Each row of a before or after table is a point. One or more steps were done to the points. Then noise was added and the rows were shuffled. The steps act on columns, c1 being the first. Write out the steps. A step turns or swaps two columns, mirrors them in a line or flattens them onto one, adds a multiple of one to another, or multiplies or shifts one. Angles are multiples of 10 degrees, from the lower column toward the higher: turns from -170 to 170, lines from 10 to 170 but not 90. Use the fewest steps. Two steps may share a column if one is a turn and the other turns, adds or multiplies; they go together, in the order done. Otherwise the lowest column goes first.
In the rows, zero is written as 128.

Before, 12 rows:
[[ 60 101]
 [ 52 105]
 [133 214]
 [165 132]
 [117 108]
 [122 113]
 [100 194]
 [147  97]
 [162 192]
 [ 98 170]
 [147 129]
 [ 95 182]]
After, 12 rows:
[[ 57 106]
 [ 86 171]
 [ 78 183]
 [140 192]
 [ 83 198]
 [154  97]
 [144 131]
 [125 108]
 [127 113]
 [ 68 102]
 [105 212]
 [166 134]]
Steps: add -0.3 times c2 to c1

Before, 12 rows:
[[128 115 115 129 133 128]
 [126 103 101 126 148 157]
 [ 91 249 155 131 132 152]
 [105  97 117 135 154 138]
 [140 121 124 155 231 164]
 [142 145 108 143 135 139]
 [139 138 103 144 134 139]
 [143  99 141 150 137 132]
 [144 104 119 127 140 171]
 [122 129 123 161 140 134]
 [143 150 122 140 163 138]
 [114 102 125 211 136 141]]
After, 12 rows:
[[138 140 107 138 150 115]
 [154 153 146 137 158 140]
 [138  22 159 175  71 171]
 [127 142 134 128 139 128]
 [142 130 156 138 128 121]
 [166  90 155 155 219 129]
 [129 145 131 161 166 153]
 [136 145 122 229 147 146]
 [131 124 136 170 139 135]
 [143 122 156 134 125 119]
 [142  99 151 129 148 118]
 [174 145 130 126 151 127]]
Steps: turn c1 and c6 by -70 degrees; add 1 times c6 to c4; turn c2 and c5 by -30 degrees; turn c2 and c3 by 150 degrees

Before (12 x 11):
[[145 147 137 107 123  70 162 106 109  97 125]
 [160 126 135  93 154 126 107 110 120 133 160]
 [123 171 149 125 133 132   8 148 127 151 116]
 [136 148 140 132 145 147 186  93 134 132 120]
 [129 147 162 129  64 139 190 121 117  97 156]
 [146 146 249 107 128 103 188 103  69 153 183]
 [109 148 157  83 133 154 167 115 119 114 120]
 [128 121 151 120 144 116 168 188 123 147 132]
 [127 121 173 125 154  98 161 105 127  86 146]
 [197 132 160 105 121 103 148 107 127  73 108]
 [129  90 140 115 145 118 118 106 107 138 112]
 [135 159 137 135 146 142 188 117  79  69 119]]
After (12 x 11):
[[128 136 163 130  65 138 188 119 119 109 157]
 [126 113 173 127 153  99 160 127 104  58 145]
 [127 120 153 120 144 117 166 124 188 135 133]
 [128  98 140 116 145 120 117 108 108 129 112]
 [135 165 138 135 147 143 186  80 115  84 117]
 [122 177 152 125 134 132   7 127 150 156 115]
 [147 118 250 106 128 101 189  67 102 128 183]
 [139 151 141 133 145 147 185 135  92 151 119]
 [198 142 160 104 119 103 149 127 108  49 106]
 [145 148 137 109 124  71 161 109 105  38 126]
 [161 111 134  92 155 125 107 120 109 130 161]
 [109 153 156  84 132 154 167 119 116 140 119]]
Steps: add -0.5 times c11 to c2; add 1 times c6 to c10; swap c8 and c9

Before (14 x 20):
[[162 152  83 105  89 115 153  30  85 191  61 146 180  67 116  64  99 122
  162  85]
 [218 128 150  71 111 124 158  75 108 178 107 159 170 100 110  65  82 121
   80  76]
 [118 189  94  77 153 129 164 156 133  99 180 101  77 110 105 141  99 170
  118  54]
 [179 132 115 104 138  65  98 101 149 168  60 114 208 152 109  63  99 128
  138  79]
 [210 122  78 113  93 124 168  89  86 163  97 125 216 104  68 137 105 149
  104  78]
 [145 131  58 113 187 139 178  87  92  65 192  96  55 129 144 125 127 171
  105 148]
 [ 48  79  58 165 138 135  71  75 153  65  41  67  34 148  97  95  38 108
   56 112]
 [146 167 108 158 171 179 106  91  93  83 166 148  90 147 123 131 111 180
  109  76]
 [ 53  91  58 135 124 112  48  58 167  48 109 110 128 105 135  96  76 116
   50 100]
 [221  99 101 105 111 121  87  97 112 151 117 137 168  63  74  66  77 131
  165  93]
 [ 88 154 108  65 153 196 138 141 102  84 190 109 104 170 120 142  87 159
  133 140]
 [192 124  62 125 104  89 130 125 118 176  98 198 193 121 123  69  41 101
  133  81]
 [ 97 104 105 131 197 183 124 151 166 138 165 116  95 115 154 154 103 184
  103 104]
 [ 75  74 139 176 114  94 103 112  99  55  65  89  95 101 148 126  98 100
   86  97]]
After, 14 rows:
[[143 113 110 168 155 206 139 138 101  84 187 155 106 171 124 144  88 159
  112  78]
 [ 87  86 108  68 171 167 132  93  94  84 165 132  89 149 120 128 115 183
  106 132]
 [163 202  58 100 138 150 216  75 149  68  43 155  34 146  92  98  42 108
   36 154]
 [ 93 131 112  96 134  47 128  99 149 167  59 146 205 154 108  68 101 129
  129  83]
 [131 155 107 106 197 189 148 154 167 140 162 128  94 113 155 152 105 184
  102 120]
 [ 92  95  61  90 107  72  97 127 115 177  94  68 196 123 123  69  40 101
  176 103]
 [152  90  94  88 152 137 102 158 132  98 180 184  74 111 104 142  97 170
   82  44]
 [ 70 115 149 114 110 105  62  76 109 179 104 102 169 100 109  66  85 119
  100  51]
 [137 139  56 154 188 143  78  88  93  64 196 158  54 131 142 126 128 170
   85 130]
 [158 170  59  99 125 125 234  56 166  51 111 126 127 104 134  94  77 116
   55 119]
 [ 80 138  79  91  92 105  51  89  86 161  95 127 216 103  69 137 105 151
  101  93]
 [ 38 149 100 110 111  86 118  98 110 153 117 103 165  64  74  63  78 132
  180  86]
 [171 196 141  77 116 105 178 108  98  53  67 132  93 107 150 125  99 101
   80 154]
 [117  96  84 103  91 110  90  31  86 193  60 125 180  69 117  66  98 122
  160  85]]
Steps: turn c1 and c7 by -150 degrees; turn c1 and c6 by 20 degrees; turn c2 and c12 by 150 degrees; add -0.7 times c12 to c19; mirror c4 and c20 in the line at 60 degrees

Before:
[[119 135 118 118 145 139 152 123  98 178 148 142 128 128 111 113 137 121
  109 136 102 141 119 122 128 145 134 118 136 144 128 143 124 134 132 128
  117 120 153 128 146 141 131 133 143 131 136 127]
 [144 130 118 118 127 121 145 117 123 130  95  58 110 132 109 131 140 141
  118 139 110 136 134 132 113 147 133 153 109 146 140 148 130 128 133 124
  118 115 146 116 139 142 111 127 111 133 117 127]
 [117 121 124 112 114 122 147 131 129 120 150 141 122 137 126 116 137 133
  177 139 103 133 124 119  89 144 109 123 201 141 116  98 134 134 126 130
  129 136 121 127 142 152 105 123 117 145 137 140]
 [121 111 122 123 107 159 127 156 115 122  65  92 136 142 115 127 135 136
  117 141 127  93 120 124 138 121 122 122 121 144 122 131 138 141 114 125
  131 126 152 118 144 127 139 112 112 157 137 138]
 [123 131 129 124 107 132 118 119 133 127 136 131 123 136 118 131 139 107
  108 129 126 135 100 134 140 140 132 176 129 141 129 136 110 152 127 128
  124 122 153 116 141 120 105 132 113 130 136 126]
 [121 137 127 112 157 118 124 123 135 115 153 133 126 124 149 132 131 129
  154 121 123 104 126 179  78  95 128 141 121 141 130 149 116 130 122 150
  154 129  81 116 126 125 124 115 107 134 127 129]
 [118  96 120 122 116 128 130 137 134 133 140 137 127 123 113 120 126 138
  109 119 124 141 124 129 123 139 105 146 112 125 128 129 114 166 131 164
  121 138 123 119  99 122 132 115 105 134 139 122]
 [140 133 204 118 124 119 127 144 129 133 152 140 129 138 133 136  95 131
  123 141 123 131 120 129 115 147 132 131 113 123 141 142 137 127 132 145
  115 128 154 119 126 143 143 127 118 130 130 140]
 [116 136 130 132 156 127 108 133 133 119 138 140 137 112 110 147 139 136
  113 120 121 131 132 138 131 111 110 128 112 121 129 141 128 126 125 151
  119 125 152 123 106 122 140 112 115 150 114 120]
 [141 113 122 144 117 123 135 123 122 111 155 135 136 132 112 188 140 128
  161 123 114 143 126 142 139 138 111 157 112 127 111 138 126 125 130 144
  130 128 139 123 134 130 132 126 105 131 120 119]]
After:
[[120 112 121 122 107 160 127 155 115 125  66  92 136 142 115 126 135 130
  117 141 133  93 120 129 139 120 121 123 122 144 122 131 138 141 114 109
  131 120 152 118 144 127 139 112 112 157 137 138]
 [142 112 123 144 117 123 135 123 122 121 154 134 136 132 111 247 140 128
  161 123 117 143 126 112 138 139 112 157 112 127 111 138 125 126 131 138
  129 128 139 123 134 131 132 126 104 131 120 119]
 [123 131 129 124 108 132 118 119 133 127 137 132 123 136 119 135 139 112
  109 129 123 135 101 125 140 140 132 175 129 141 130 136 110 152 127 163
  124 143 153 116 141 119 105 131 112 130 136 126]
 [115 136 130 132 156 127 108 132 132 125 138 139 137 112 110 167 139 128
  114 119 119 131 132 118 132 110 110 128 112 121 129 141 127 126 125 134
  119 119 152 123 105 122 140 111 116 150 114 120]
 [140 133 204 117 124 119 127 143 129 130 153 139 129 139 134 145  95 130
  123 142 128 131 120 124 115 147 131 131 112 123 143 142 137 127 132 123
  115 125 155 119 126 143 143 127 117 130 130 139]
 [117  96 121 122 116 127 130 137 133 129 140 138 127 123 113 112 126 141
  109 119 128 141 124 124 123 139 105 147 112 125 127 129 114 167 131 159
  122 124 123 119  99 123 132 115 104 135 139 122]
 [121 137 127 111 157 118 124 123 135 123 153 133 127 124 149 136 131 131
  153 121  78 104 126 114  77  95 128 140 121 140 130 149 116 130 123 156
  153 128  80 117 127 124 124 115 108 134 127 129]
 [144 129 118 118 128 121 145 116 123 129  95  58 110 132 110 134 141 123
  118 139 127 136 133 110 113 146 132 153 109 147 140 147 130 128 133 150
  118 110 146 116 140 142 111 127 112 133 117 126]
 [117 122 124 112 114 121 148 132 130 125 149 140 122 136 125 104 137 138
  176 139 140 133 123 105  88 145 108 123 201 141 115  97 134 135 126 164
  130 127 121 128 142 153 105 122 117 146 137 141]
 [120 135 118 118 144 139 151 124  98 148 148 142 128 129 111  98 137 118
  110 136 139 140 119 104 128 145 134 117 136 144 128 143 125 133 133 124
  117 130 153 129 146 142 131 133 144 131 136 127]]
Steps: multiply c10 by 0.4; multiply c16 by 2; turn c18 and c38 by -60 degrees; turn c21 and c24 by 100 degrees; add -1.5 times c43 to c36
